Each row is a point. Examples show where two turns around zero, p and q, send a point. Write where each new point lands after one turn and then the other. Backwards means that the second turn is done in reverse. Each puzzle has new turns, and all numbers are rounded.

Turn p:
-0.040, 0.009 -> -0.039, 0.013
0.009, 0.008 -> 0.010, 0.007
0.031, -0.017 -> 0.029, -0.020
Turn q:
-0.008, 0.027 -> 0.028, 0.005
0.029, -0.032 -> -0.035, -0.025
-0.020, 0.005 -> 0.007, 0.019
Where do these land?
p, then q: 0.038, -0.017 -> -0.025, -0.033
p, then q: -0.012, 0.040 -> 0.042, 0.003
q, then p: -0.016, 0.000 -> 0.004, 0.016
p, then q: -0.020, 0.005 -> 0.009, 0.018
p, then q: 0.010, -0.028 -> -0.030, -0.003

Turn p:
0.017, 0.040, -0.030, -0.011 -> 0.011, 0.010, 0.044, -0.027
0.038, -0.002, -0.022, 0.024 -> 0.025, -0.011, 0.034, 0.025
-0.035, -0.004, 0.023, 0.003 -> -0.033, 0.002, -0.027, -0.001
-0.020, -0.005, 0.037, -0.018 -> -0.015, -0.011, -0.038, -0.018
0.000, -0.029, -0.008, 0.001 -> 0.013, 0.011, -0.014, 0.021
Turn q:
0.035, -0.024, 0.024, 0.043 -> -0.055, -0.031, 0.012, 0.008
-0.017, -0.032, -0.001, 0.005 -> -0.013, 0.000, -0.009, -0.033
-0.023, 0.023, -0.034, -0.019 -> 0.048, 0.004, -0.014, -0.004
0.023, 0.004, 0.008, -0.012 -> -0.002, 0.004, 0.024, 0.012
-0.019, 0.028, 0.003, -0.016 -> 0.022, 0.023, -0.014, 0.015
Where do these land?
p, then q: -0.028, 0.005, 0.017, -0.027 -> 0.040, 0.010, 0.000, -0.011
p, then q: -0.027, 0.018, -0.003, -0.016 -> 0.025, 0.024, -0.008, 0.004
q, then p backwards: -0.026, -0.028, 0.031, 0.037 -> -0.050, 0.007, 0.035, -0.004
p, then q: 0.029, 0.030, 0.001, -0.016 -> -0.014, 0.026, 0.033, -0.006
q, then p backwards: 0.009, -0.014, -0.041, 0.030 -> 0.031, 0.014, 0.041, -0.003
q, then p: 0.031, -0.002, 0.021, -0.014 -> -0.031, -0.022, -0.012, -0.002
q, then p: 0.010, -0.008, -0.026, 0.005 -> 0.020, -0.005, -0.020, 0.006

Turn p:
0.029, -0.048, 0.015, 0.006, 0.033, 0.053, 0.033, -0.014 -> -0.013, 0.007, 0.004, -0.002, 0.047, 0.050, 0.060, 0.009
0.015, -0.004, 0.024, -0.025, -0.056, -0.020, -0.045, 0.003 -> 0.011, -0.035, 0.009, 0.024, -0.042, 0.025, -0.045, 0.026
0.014, -0.022, -0.009, -0.010, -0.029, 0.009, 0.003, -0.019 -> -0.007, -0.034, -0.008, 0.010, 0.018, 0.018, -0.008, 0.009
-0.011, -0.019, -0.015, -0.006, 0.037, -0.018, 0.024, 0.007 -> 0.030, 0.022, -0.019, 0.002, 0.026, -0.015, 0.020, -0.006
-0.044, -0.007, 0.006, -0.011, -0.009, -0.015, 0.008, -0.012 -> -0.005, 0.011, -0.026, 0.008, 0.004, -0.025, -0.014, 0.031
-0.032, 0.035, -0.030, -0.007, 0.041, -0.013, -0.015, 0.006 -> 0.016, 0.016, -0.022, -0.033, -0.024, -0.046, 0.011, -0.019
0.022, 0.049, 0.010, 0.020, 0.008, -0.026, -0.006, -0.001 -> 0.009, 0.008, 0.047, -0.024, -0.013, -0.019, -0.020, -0.016
0.000, -0.006, 0.002, 0.038, -0.025, 0.018, -0.011, 0.010 -> -0.034, 0.009, 0.000, 0.007, -0.004, 0.025, -0.020, -0.018
0.008, 0.022, -0.003, -0.005, 0.000, 0.012, 0.008, 0.021 -> -0.006, -0.004, 0.015, 0.010, -0.013, -0.011, 0.016, -0.017
Turn q:
-0.024, -0.019, 0.029, 0.001, 0.009, 0.019, 0.027, 0.018 -> -0.017, -0.004, -0.012, -0.008, -0.014, -0.018, 0.047, -0.003
-0.005, 0.026, 0.013, -0.009, 0.017, 0.035, -0.035, 0.028 -> -0.013, -0.001, 0.042, 0.011, 0.008, 0.016, 0.027, 0.037
0.000, -0.022, -0.027, -0.027, 0.008, -0.008, -0.033, -0.035 -> 0.003, -0.015, 0.012, 0.008, -0.012, 0.046, -0.026, -0.031
-0.018, 0.035, 0.020, 0.008, 0.005, -0.034, -0.025, -0.028 -> -0.033, -0.013, -0.010, 0.017, 0.047, 0.010, -0.025, 0.002
-0.029, -0.033, -0.022, -0.030, -0.007, 0.010, 0.011, 0.026 -> -0.015, 0.016, 0.004, -0.034, -0.044, 0.016, 0.016, -0.013
-0.015, -0.013, -0.008, 0.021, -0.019, -0.005, 0.013, -0.024 -> -0.011, -0.009, -0.017, 0.005, -0.016, -0.022, -0.022, -0.017
0.017, 0.014, 0.003, -0.025, -0.035, 0.028, 0.020, 0.020 -> 0.013, 0.028, 0.038, -0.023, 0.000, -0.029, 0.012, -0.006
0.036, 0.031, -0.022, 0.035, 0.030, 0.012, -0.021, -0.023 -> 0.031, -0.003, 0.005, 0.059, 0.010, 0.007, -0.024, 0.028
-0.026, -0.027, -0.005, 0.035, 0.017, -0.030, -0.008, -0.003 -> -0.017, -0.027, -0.047, 0.002, -0.016, 0.011, -0.013, 0.012
0.037, -0.008, 0.027, 0.024, -0.015, -0.033, 0.024, 0.007 -> 0.034, -0.012, -0.033, -0.022, 0.028, -0.032, -0.003, 0.003
0.027, 0.016, -0.008, -0.032, -0.010, 0.007, 0.030, 0.014 -> 0.026, 0.042, 0.016, -0.015, 0.009, -0.008, 0.011, -0.012
Where do these land?
p, then q: -0.009, -0.013, 0.020, -0.031, 0.024, -0.005, -0.012, -0.005 -> 0.026, 0.027, 0.006, -0.022, -0.003, -0.014, 0.005, 0.015
q, then p backwards: 0.010, 0.030, -0.002, -0.023, 0.002, -0.019, -0.014, -0.002 -> 0.014, -0.021, 0.012, 0.029, 0.002, -0.010, 0.015, -0.012
q, then p: -0.023, -0.001, -0.005, -0.026, 0.053, 0.021, 0.014, 0.012 -> -0.053, 0.001, 0.014, 0.011, 0.025, -0.027, 0.014, -0.012
q, then p: -0.038, -0.027, -0.042, 0.001, 0.024, -0.013, -0.003, 0.026 -> -0.045, -0.035, -0.024, 0.027, -0.021, -0.013, 0.000, -0.016
q, then p backwards: -0.023, 0.010, 0.018, -0.016, -0.023, 0.010, -0.033, 0.000 -> 0.021, 0.025, 0.011, 0.018, -0.018, 0.021, 0.012, -0.022
q, then p backwards: -0.009, 0.027, 0.027, 0.032, 0.010, 0.004, 0.003, 0.001 -> -0.024, -0.006, 0.003, -0.019, -0.015, 0.008, 0.037, -0.010
q, then p: 0.024, -0.002, -0.023, 0.048, -0.025, -0.002, 0.064, -0.032 -> 0.039, -0.025, 0.011, -0.031, 0.004, -0.007, -0.069, -0.033
p, then q: 0.018, -0.022, 0.016, 0.006, -0.037, -0.019, 0.009, 0.012 -> 0.003, -0.038, 0.006, 0.021, -0.006, -0.006, 0.006, 0.032
q, then p: 0.042, -0.006, -0.025, -0.030, -0.031, 0.020, -0.026, 0.015 -> 0.007, -0.017, 0.046, 0.010, -0.028, 0.033, 0.010, 0.033
p, then q: 0.007, 0.006, 0.017, 0.040, 0.002, 0.005, -0.003, -0.026 -> -0.028, 0.002, 0.025, 0.005, 0.014, 0.019, 0.026, -0.002
